Every row gives one point. The points of each table are mixes of a few directions, plus a little noise. Count the directions of each table, and those that both share. Where both have some left over, give the other angles between the two spaces (their principal angles), to ten degrees, smallest first.

First:
[[  1 -31 -59]
 [ -3  38  71]
 [  1 -30 -59]
 [ -2  14  27]
 [ -1   9  19]]
Second:
[[ 29   2 -36]
 [ 41  29  -3]
 [-19  23  69]
 [  9   6  -2]
 [-42 -43 -21]
 [-62 -36  18]
 [ 44  19 -26]]
Directions: first 1, second 2, shared 1

First, 6 rows:
[[  0   1  -8   1  -4  -2]
 [  7 -28  62 -89  15 -33]
 [  1   0  24  11  16  10]
 [ -5  20 -54  58 -17  19]
 [  1   1  20  14  15  10]
 [ -3   6 -46   5 -25  -6]]
Second:
[[  2  -9  -6 -40 -13 -21]
 [ -2   9   4  35  11  16]
 [  0   4   2  15   4   7]
 [  1   1   2   5   2   3]
 [  3 -21 -11 -95 -30 -49]
 [ -3  19   9  79  24  42]]
Directions: first 2, second 1, shared 1

First (9 x 9):
[[ 11 -35 -17 -25 -29  -5   2  22   1]
 [-41  42 -22  63  -6  20  32 -50 -30]
 [ 11 -61  -9 -72 -38 -30   0  22  32]
 [ 42  10  27  16  17  17 -56  15  11]
 [-20  28  -7  25  35   8  39  14 -39]
 [ 33  30  39  12  67  11 -29  41  -9]
 [ -3  -9  -8  -7  -8  -3   8   4  -2]
 [-34  -8 -17 -17 -13 -17  41 -19   0]
 [  1   4  12   6 -25  -1 -36 -49  37]]
Second:
[[-23   9 -34  22  34   0  -6   2  49]
 [ 44 -17  66 -42 -65  -1  11  -5 -95]
 [-14   6 -21  14  21   0  -4   2  31]
 [ 26  -9  40 -25 -39   0   7  -3 -56]
 [-32  12 -49  31  48   1  -8   4  69]
 [ -3   2  -5   3   5   0  -1   1   7]
 [  3  -1   4  -2  -4   0   1   0  -6]]
Directions: first 4, second 1, shared 0; angles 70

First (10 x 12):
[[-27 -13  20  -5  14  29  -1 -24  14  22  -1  19]
 [-29   2  24 -13   2   9  -1 -52  19 -16   4   4]
 [-27   6 -15 -15 -41 -18  51 -13  36  16  15  -6]
 [ 95  13 -27  23 -54 -37 -46  40 -28   6 -62 -50]
 [ 23  39   8  -8  21 -20  -8   9  17 -21 -37 -19]
 [ 10 -37  24 -25 -21 -25  35  10 -21  22  -5  14]
 [ 39 -29  -6   2 -33 -25   1  27 -46   0   2  -4]
 [-46   6 -31  24  38  38  -6   4  -1 -17  61  19]
 [-21   7   7   1  28  12  -8 -18  -1 -28  21   8]
 [-17  11  -6  16  46  36 -16  17  10  16   5  16]]
Second, 11 rows:
[[ -6 -21  14  -4   3  -7  23  23 -31 -57  60  22]
 [  1   0  13  -9  36 -10 -19   0  -4  43 -69 -18]
 [  2 -22  -9   5  20   5  -2  -1 -49 -34  59  27]
 [-12 -33   9   3 -40  34  -6 -44   7  39   8  18]
 [ 15  51 -25  29 -87  29 -21 -27  80  -8  -3 -28]
 [  2  12   2 -10  34 -26  12  31  -8 -11 -15  -9]
 [-17 -38  35 -16   7   6  -2 -15  -6  53 -46   4]
 [ 22  44 -44  28 -30  12 -18  -9  21 -39  39  -8]
 [ -6  11  -9 -16  30 -26  28  21   3  24 -18  -3]
 [ -7   6   1 -15  18 -20  23  16   8  23 -23  -5]
 [  6  -9  12   6   9   3 -20   4 -22 -31   8   0]]
Directions: first 6, second 5, shared 3; angles 30, 60

First (8 x 14):
[[-26   3   8 -14 -14 -25  -3 -24  -2  38  16  -6  11 -32]
 [ 18  -1  -5  10   9  17   2  18   0 -26 -12   5  -9  24]
 [ 41  -4 -13  23  21  41   6  40   2 -60 -24  12 -18  53]
 [ 39  -3 -12  21  20  37   5  36   2 -55 -22   9 -17  50]
 [-34   2  11 -18 -19 -34  -5 -32  -2  51  21  -9  16 -46]
 [-42   4  14 -23 -22 -41  -5 -39  -1  60  25 -10  19 -54]
 [ 38  -4 -11  21  21  38   5  36   2 -56 -22  10 -17  49]
 [-32   3  10 -19 -17 -33  -4 -30  -1  48  19  -9  14 -44]]
Second (9 x 14):
[[  7  12 -26 -25  -5 -17  22   9  -5 -27   3 -20   9 -21]
 [  4  -8  95  49  25  50  -8  57  23  68 -36  44  48  59]
 [-23 -26  24  28  10 -26  34 -33 -23  -6  26 -28  -5 -44]
 [-25   7  -9 -35 -21 -38  -4 -26   7  24  14  -6  -4 -23]
 [  3   3  18  -7  21 -14  21  32   7  -9  -7   0  17   8]
 [ 27  21 -82 -13 -34  35 -26 -21 -22 -31   4 -16 -10 -27]
 [  2   8 -25 -14  35 -10 -60  -3   1  -6   8  21 -22  11]
 [-11  -4  17 -14 -12 -12 -10  -4  29  18 -10  25 -25  44]
 [ 16 -13 -10  32 -19  32  30 -11 -18 -30  -2 -19  -8  -8]]
Directions: first 1, second 6, shared 1

First:
[[-19  71  -4  26 -19 -29  26 -24 -10 -18  19 -38 -26 -25  14  -3  32  -5
   13  17]
 [ 33  13  55 -14 -21  -6   6 -41 -53 -43  24 -26  44 -32 -36  15   1 -63
  -11  47]
 [-11  78  -4   6 -20  -4  57 -25 -17 -21 -31   3 -14  17  24 -12 -15   0
   48  10]
 [-60 -15   3  27  50  -4 -35  40   2  16   9  18  15 -29 -46 -24  -3 -17
   -5  10]
 [ 95 -19 -52 -29 -41   9 -18 -22  45  11  -6 -30 -13  13  37 -10  12  21
   -3 -46]
 [-54 -62  20  32  28  53 -21  40 -27  13  21  13 -18  20  23  61   6  28
  -49  60]
 [  0 -39  10   1   7   0 -27   9   2   7  28 -11   1 -11  -8  19  19   1
  -34   7]
 [ 80 -31 -35 -49  -2  47 -10   2  23  11 -75  47  45  43  -7 -43 -75  -9
   41 -44]
 [-58 -19   2  12  25 -19   1  32  18  24   8  22 -26  11   5  10  15  39
  -13 -21]
 [ -7  23   5 -13  -7 -47  21 -10  16   0   2   1  -7  -5  -7 -15  13   7
   12 -38]]
Second:
[[ 20  25  13  -4 -26 -14  24 -29 -17 -19  26 -31 -16   1  22  25  26   5
  -15  12]
 [  4 -29 -11 -29  72  19 -12  48  -2  19 -37  71  47  40 -42 -45 -65   5
    9 -37]
 [ 47  39  12 -12   7 -15  28 -22 -50 -29  59 -40  -8  17  22  29  33  16
  -49  19]
 [-35 -37  28  29  -3   5 -30   6 -11   1  43 -26 -11 -33  -4  42  36  -9
  -42  46]
 [ 51  45 -22 -27  25  -6  28  -4 -19 -12   0   4  10  35   7 -26 -17  17
    2 -26]
 [-65 -40  25  33 -73  -2 -17 -19  44  11 -22 -13 -27 -51   8  32  24 -24
   28  22]
 [-41 -37  -8  -4 -16  12 -11  16  55  28 -82  57  14  -3 -22 -36 -50 -15
   67 -37]
 [ 19  34 -36  14  15   1 -10   3   0   0  15 -24  -9  -7   8 -22  12   5
   -4   2]]
Directions: first 6, second 4, shared 3; angles 80

First, 8 rows:
[[-17   4  25   7 -10  34   0  32  15  -6   8 -26 -25  -7 -12 -27 -10 -20
  -24   8  11  24   9 -18 -28  27 -55  -9 -17  25  -2 -13]
 [ -6  -7 -18  -4  15  -8   5 -15 -11   4 -10  15  -2   2   7  30   7  -6
   13 -10 -13  -4   3   5  24 -22  18   7  18 -17  -6   7]
 [ 15  -8  17  -6 -15  -1  -5   1  13  16  -3  -7   9   5  -1 -20  -6  14
   -9  10  -1  -8  -2  -3 -26  28   0 -18 -19  25   0  -7]
 [-10 -17  -8  -8  -3  25  15 -28   7 -21 -10  11   4  -1   4  41   3   3
  -10   4  -5 -21  15   0  17 -10  -4  -6  -4   7  16  -1]
 [ 10   4 -15  -4  -4  -4 -13 -35  -4 -15   6  16  32  -1   7   9   0   8
   -5   9   5 -24  -5  17   5 -13  23  18   4 -12   9  -7]
 [  8  22  -9   6  -6  -9  -7  -9  -8 -25  16   6  21  -7   0  -9   2  10
    2   6  18  -9  -9  12   7 -16  12  21   2 -17  15   2]
 [ 22  18  20  14  19 -74  26  88 -19  55  -4 -23 -42  10 -12 -46  15  31
   62 -32  -2  44 -25 -15   8   4  27 -32   5 -11 -15  47]
 [-23 -15 -12  -5   4  37 -19 -34   5  -5  -3   9   2  -2   7  22 -10 -40
  -29   8 -12   0  15   2  -9   2 -22  18  11   0 -15 -27]]
Second (10 x 32):
[[-12  15  14   6  -1  18  19  46   6 -16   7 -25 -24  -9 -11 -15   6  -4
  -16   5  22  23   4 -15   3   0 -46 -17 -15   6   9   1]
 [ 27  25 -10  -5 -10 -23   1   8 -10  -2   8   1  23  -5   3 -18   5  24
    4  12  19 -11 -17  13  -5  -7  23   8  -5  -5   1  -1]
 [  8  17   9  10   1 -16  -7  13   1 -12  17  -9   9  -1  -8 -25   5  12
   -1   4  20   5 -12   4   7  -8  -2  -1  -6 -17  17   5]
 [-15   9   8  10  -7  28   5   7   7 -32  13 -11  -7 -10  -8  -3  -3  -8
  -12   5  15   6   9  -7   0   0 -32   4  -8   4  18  -2]
 [  7  19 -26  -2   3 -15   9  -3 -24 -10   0  16   9  -7   8  14   4   4
   21  -5   3  -6  -7  12  15 -25  29  27  18 -16  -5  10]
 [-14 -22  19  11  31 -21 -34   4   9  45   1 -11 -19  18  -4 -21  -1 -27
   -1 -15 -24  32  -4  -7   1  11  -9 -17  14 -25 -19  -2]
 [  9 -19  -3 -15 -21  18  42 -25   8 -26 -20  13   8  -2   4  48   4  39
   11   1  -5 -42  15  -3  18  -2  18 -18 -19  32  30  16]
 [-12 -26 -16   0 -24  36 -13 -95   2 -41  -1  42  31  -3  10  53 -19  -6
    9  -5 -28 -51  21  13   0  -1  35  44  13  16  23   3]
 [-12   8   5   6  15  -2  -7  36  -3  19   3 -18 -22   0  -4 -23   1 -26
  -10  -1   3  34  -4  -8  -7   4 -29  -5   5 -10 -22 -10]
 [ 17 -24   1 -21  11 -23 -14   9   2  76 -26  -2  -9  19  12 -11  -5 -12
   -4  -1 -29  11  -7  -2 -31  30  15 -25   3  14 -51 -18]]
Directions: first 5, second 6, shared 4; angles 30

First (10 x 32):
[[-41 -18 -10  -5  -7   6  -4  35  14   4 -47  27   5  31  41  28   3  30
    1   0 -50 -25  -3 -14 -19  -3  39  -8  12  -1  -7 -26]
 [-15 -15 -25 -14 -18   6   1  20  -2   6 -28  32   8  29   7  12 -18  29
  -10  -7 -45 -26  10  -8  -1   1  17   4  14  18 -16 -19]
 [  2  -1  14   2  11  -3   7   1   1  -3   0  -4 -14 -31  -6  -1   4 -23
   -4   4  21  11   4   3  -4   1 -12   5 -21   1  12  -1]
 [ -7   3  10   2   4  13  11   2  30  -4  25 -25 -10 -21  -6   2  15 -12
   12  11  17   7  -8   6  -9  -4 -12   4   2  -1  10   4]
 [ -2   2   8  -2   2  16  17   1  32  -3  31 -24 -12 -26 -16  -1  11 -16
    9  11  18   6  -4   9  -6  -4 -22   9   2   6  10   3]
 [ 19   3   3   0   1  -3   4 -14  -8  -1  16  -5  -3 -17 -22 -12  -7 -14
   -6  -1  19  10   6   7   9   2 -20   8  -9   6   2   9]
 [ -4  -2  15   3  13  -7   3   6   0  -2 -10   1 -11 -26   3   2   6 -19
   -4   4  16  10   2   1  -5  -1  -3   1 -20  -3  12  -3]
 [  4  -5  10   3  15 -31 -14   3 -45   1 -50  31  -4 -11  16  -1 -11 -12
  -21 -10   5   8  10  -8   4   6  15  -6 -35  -6   6  -9]
 [-16  -6   3  -3  -1  14  12  15  28  -1   4  -5  -9 -11   2  11   7  -2
    5   9  -5  -5  -2   1 -11  -4  -3   6   3   5   5  -8]
 [ 61  39 -28  14 -22 -11 -36 -70 -49   4  58 -27  49  80 -17 -42  -8  39
   14 -22   6   3 -13   3  38   6   2 -22  51 -25 -33  52]]
Second (9 x 32):
[[ -2  16  20  -1 -14 -16   4  13  -7   6 -38  -2 -16  19  -7 -23  16   6
  -28  25  13  -5 -16  10 -13   4   8 -20  16 -10  24  -2]
 [ -4   5   5  -1  -9  -5   0   9  -3   3 -20   3  -4  14  -1  -7   5   8
  -13  10  -2  -5  -6   2  -5   2   7  -8  10  -3   8  -3]
 [  6  14  18   2  -3 -11   3   1  -4   1 -13  -9 -13  -2 -11 -18  13  -7
  -16  16  23   6 -10   9  -6   2  -4 -11   3  -8  20   5]
 [ 13 -13 -12   6  25  15  -2 -26   8  -9  58 -11  12 -41   0  18 -13 -24
   34 -26   9  18  16  -7  17  -5 -22  23 -29   7 -21  11]
 [  0 -23 -29   0  18  22  -4 -18  10  -7  50   4  22 -23  12  31 -22  -6
   39 -33 -20   4  21 -15  16  -6  -8  27 -20  13 -35   1]
 [-36 -34 -54 -17 -21  23  -9  27   8   6 -25  50  32  56  39  41 -31  57
   14 -26 -95 -43  17 -25   1  -4  40  11  26  21 -45 -29]
 [ 11   7  12   5   8  -4   1 -10  -1  -3  14 -14  -6 -19  -9  -9   6 -18
    1   3  25  13  -2   5   2   1 -13   1  -9  -4   9   8]
 [  5  12  17   3  -3 -11   3   2  -4   1 -12  -8 -12   0 -10 -16  12  -7
  -15  15  21   5 -10   8  -6   2  -4 -10   3  -7  18   4]
 [  7  16  21   3  -2 -13   3   1  -6   1 -13 -12 -14  -3 -12 -20  15  -9
  -17  17  27   8 -11  10  -6   3  -5 -11   2  -9  22   5]]
Directions: first 4, second 2, shared 1; angles 70

First (8 x 32):
[[-26 -16 -58 -11  -9 -52  31  21  17  24  26  23  55  70 -32   8 -15  27
   27  24 -35  -9  29  11 -39 -21  31 -29 -34  25  45 -12]
 [ 17  -2  54   1 -31  24   0 -76 -18 -16 -11  47 -51 -47  37  -1   5 -35
  -36  -2  45 -15  -7 -10  12   8 -33  33  28 -33 -79   8]
 [ 17  21 -24 -17  19  -1 -14  41 -27  15  32 -20  14  39 -27  26  -6  40
   19  -9 -29   9  31   3 -32   1  22 -56  12 -13  63   2]
 [ -2 -10  30   7 -17  -5   3 -39   1 -34 -16  -5 -22 -44  15   8  39 -23
   16   7  30 -13 -25 -14   3 -13   0  41 -18 -25  -5 -19]
 [ 21  -8  43  24   8  -6  13 -14  12  34  -2  -2  -7 -48  17  -6  18 -45
   15  19  34  -9 -19  -7   8   0  -4  30  -5  18 -49  17]
 [ -6  13  32   3  12  29  16 -35 -18   3 -62  19 -53  -9   4  -1  22  -1
  -19 -24  26   0 -47   3  34  22   2  40  13 -22 -48  11]
 [  3  10 -14   2  16  22 -23  36   5  -2   4 -22   7   5   2 -17 -28  10
  -21 -15 -19  18   9   5  19  13 -14 -20  18  16   6  10]
 [-23  -7 -64  -7   3 -13 -24  64  29 -23  30 -37  56  36 -14 -17 -37  29
   -1   1 -53  19  32   8  -4 -11  -2 -39 -14  32  67 -15]]
Second, 8 rows:
[[ 38  -1 -15   5 -37 -19 -54  -7  -3 -51 -10  35 -20 -37  20  32  25  -4
   13   8  22   4   2 -23 -27 -20  12  -1   9 -36  33 -37]
 [ 56  37   0 -35   8 -20 -62  18  -1  13 -33  44 -16 -51   4  23  35  10
   12  14  23  17 -29 -35 -21  22  36   3  16 -13  69 -49]
 [-36 -11  57  -4  45  12  28 -35  11  37  45 -44  53 -21  33 -24   2 -44
    6  -2   0 -26  14 -14   5   4  -4  29 -10  26 -50  33]
 [ 20  10  -2 -42  -6   4 -42   6   4  13 -16  51 -13 -43   1  -3  17  -6
  -12  20  16  26   2  -8 -14  20  -8 -11  23  -9  25 -18]
 [-57 -23 -15  46 -15 -15  95   0   2  -8  19 -28 -41  79 -56 -47 -63  32
  -10 -14 -18 -28  23  61  16  -4 -39 -31 -15  17 -20  31]
 [-40   1 -36 -18  19 -13 -17  19  18 -23 -41  18  -2  11 -14 -15  17  27
    4 -16  -9  15  -9   3  -3   9  23   0  -2  -8  58 -25]
 [ 17   4  17  31   4  11  36  -1 -15  20  21 -46  14  30   0  15 -19  -1
    3  -7 -12 -18 -10   4  18  -9   1   8 -15  17 -43  25]
 [  2 -18  -6  16 -18  43  17   0 -14   1  15 -28  25  32  12  18 -13 -13
  -17  -3 -21  10   6  14  26 -20 -22   2  -5   7 -73  41]]
Directions: first 6, second 6, shared 1; angles 30, 40, 60, 70, 90

First:
[[-16  12  -7  -4   6  14  -7   9  -8  -4  -3  12  -5  -5  -1   1  10  15
    6  -2  16   2  -7   5  13  15   3  14  -7   5  -2  17]
 [-32  -7  -7  19  21  25  10  11  11  17  30 -15   0  21  14  24   0 -36
   21   8  10  13  20  16 -11 -16  17  -4  23  54 -28 -13]
 [ 24  -2  23 -21 -32 -23   2 -17 -21 -27 -27  21  16 -18  -7 -15 -12  42
  -43 -22 -17   6  -6 -36   2  16 -16 -14 -44 -51  38  -2]
 [ 53 -12  28 -19 -39 -47   4 -29 -10 -23 -31   8  17 -18 -11 -24 -21  30
  -47 -17 -37  -6  -8 -40  -8   1 -24 -24 -35 -71  44 -14]
 [ -8  -6  13  -3 -11   2   9  -5 -10 -11   0   8  13   0   4   6  -8   9
  -20 -13  -5  16  10 -18  -6   4  -1 -13 -21  -1  10 -10]
 [-14  15 -12  -4   9  14 -11  12  -6  -1  -5  11 -10  -6  -4  -2  14  15
   12   1  19  -4 -12  12  17  16   3  20  -1   4  -5  22]
 [-28  -6  -5  15  16  21   8   9   8  12  24 -11   1  17  11  20   1 -28
   16   6   8  12  16  12  -9 -12  13  -3  17  43 -23 -10]
 [  5   5 -17   8  17   2  -8   8  15  18   6 -14 -16   4  -3  -4   9 -21
   28  19   7 -17  -8  25   4 -10   4  15  32  11 -19   7]
 [ 15   1 -15   9  15  -7  -6   4  19  19   7 -20 -15   5  -3  -6   6 -27
   26  20  -1 -21  -6  24  -1 -16   1  10  35   6 -16   2]]
Second:
[[ 41  51   3  22  25  16 -20 -26  35 -32 -71 -28  21  76 -31 -11  41 -39
  -13  56  28   2  95 -55  66  20  24 -29 -34  -6 -27  20]
 [-31 -38  -3 -16 -18 -12  15  20 -26  24  53  21 -16 -57  23   8 -30  29
   10 -43 -21  -2 -71  41 -49 -15 -18  21  26   4  21 -15]
 [-16 -20  -1  -8 -10  -6   7  10 -13  12  27  11  -8 -29  12   4 -15  15
    5 -21 -11  -1 -36  21 -25  -7  -9  11  13   2  11  -7]
 [ 15  18   1   8   9   6  -7  -9  12 -12 -26 -10   7  27 -11  -3  15 -14
   -5  21  10   1  34 -20  24   7   9 -10 -13  -2 -10   7]
 [-18 -23  -2 -10 -12  -8   9  11 -16  15  32  12  -9 -34  14   5 -18  18
    7 -25 -13  -1 -43  25 -30  -9 -11  13  15   3  12  -9]
 [  0  -2   0  -1  -1   0   1   1  -2   1   1   1   0  -2   1   0  -2   1
    1  -1  -1   0  -2   2  -2   0  -1   1   1   0   1   0]
 [  3   3   0   1   2   1  -1  -2   2  -2  -5  -2   2   5  -3  -1   3  -2
   -1   4   2   0   7  -4   5   2   1  -2  -2   0  -2   1]
 [ -1  -2   0  -1   0   0   0   1  -1   1   2   1  -1  -2   1   0  -1   1
    0  -1  -1   0  -2   2  -2  -1  -1   1   1   0   1  -1]
 [  5   7   0   2   3   2  -3  -3   5  -5  -9  -4   3  10  -4  -1   5  -5
   -2   7   4   0  12  -7   8   3   3  -3  -4  -1  -4   2]
 [  3   4   0   2   2   1  -2  -2   3  -2  -6  -2   1   6  -3  -1   4  -3
   -1   4   3   0   8  -5   6   2   2  -2  -3  -1  -2   2]]
Directions: first 3, second 1, shared 0; angles 90

First, 10 rows:
[[ 15  20  -3   0  14  23 -37 -68  28  -5 -23  -1 -41 -30  16 -31 -44  41
   11 -41  -4 -32  38 -30  39  32  -1 -12  10  -4   2 -31]
 [ -8   0  16  -3   0   5  -6  -5  -4  -1  -1   4  -1  -3   3  13  15  -2
   -3   1  -3   6 -10  -5  -4   0   2   2 -13  -8   3  -5]
 [-10  -7  11  -1  -4  -6  10  20 -12   0   7   3  15   8  -6  18  23 -15
   -7  14  -1  14 -19   7 -15 -10   1   6 -11  -5   0   7]
 [  9  -8 -24   5  -5 -15  24  32  -5   4  11  -7  17  17  -8  -9  -9 -11
   -1  15   8   4   3  17  -8 -11  -2   1  17  18  -7  21]
 [-15  -4  26  -5  -3   4  -6   3  -8  -2   2   7   4  -2   1  25  30  -9
   -4   5  -5  13 -23  -2 -12  -4   3   6 -23 -15   6  -5]
 [ -6   5  18  -3   3  11 -17 -24   5  -3  -8   3 -11 -13   6   7   6  10
    2 -10  -7  -3  -2 -14   7   8   1   0 -14 -12   6 -15]
 [-18  -2  32  -6  -2   9 -12  -8  -7  -2  -3   8   0  -9   5  25  29  -4
   -4   2  -7   9 -22  -8  -8   1   2   4 -28 -18   7 -11]
 [ 43 -12 -95  17  -5 -38  58  67   1   9  19 -25  29  43 -19 -59 -65 -12
    6  23  24 -12  40  45  -1 -22  -8  -8  76  59 -22  55]
 [ -8  -3  11  -3  -4  -1   1   6  -6   0   3   4   5   2  -1  13  18  -8
   -4   7  -2   9 -13   0 -10  -4   2   2 -12  -6   2   0]
 [  0   7   8  -3   4  10 -15 -24   7  -1  -8   2 -14 -13   5  -3  -6  12
    3 -14  -3  -7   6 -10  10  10   0  -2  -4  -8   3 -14]]
Second, 9 rows:
[[ -2 -23 -23   6 -16 -32  51  84 -28   7  27  -7  49  42 -22  13  24 -42
  -11  44  13  27 -25  41 -38 -36  -1   9  11  21  -8  45]
 [  7   6  -7   0   4   6  -9 -18   9  -1  -7  -1 -12  -9   4 -13 -18  13
    4 -11   0 -11  14  -7  13   9  -1  -5   7   2   0  -8]
 [ -1  -5  -4   1  -4  -7  11  19  -5   1   5  -2   9   9  -4   3   5  -9
   -3  10   3   6  -6   8  -8  -8   0   2   2   4  -1  10]
 [ 14  -2 -28   5  -1 -10  15  16   2   2   4  -7   6  10  -5 -19 -22   0
    3   3   7  -7  14  12   3  -4  -3  -4  23  18  -7  13]
 [  2  21  22  -5  14  30 -47 -77  25  -6 -25   7 -44 -38  20 -11 -21  39
    8 -40 -11 -23  22 -36  34  33   2  -9 -12 -19   8 -41]
 [-26   3  53 -10   1  19 -27 -28  -5  -5  -7  14 -11 -20   9  37  42   0
   -4  -7 -13  11 -27 -21  -5   7   4   7 -43 -33  13 -26]
 [  5  -8 -17   4  -5 -13  21  30  -8   3  10  -4  17  16  -8  -3  -1 -12
   -3  15   6   6  -2  16 -10 -11  -1   2  12  13  -5  18]
 [ 12   1 -23   4   1  -5   7   5   5   2   0  -5   0   6  -2 -19 -23   4
    4  -1   5  -8  16   6   7   1  -1  -4  19  13  -6   7]
 [-11   6  27  -5   4  15 -22 -30   4  -3  -9   7 -14 -16   8  13  13   9
    0 -12  -8  -1  -7 -17   6  10   2   0 -20 -17   6 -20]]
Directions: first 2, second 2, shared 2
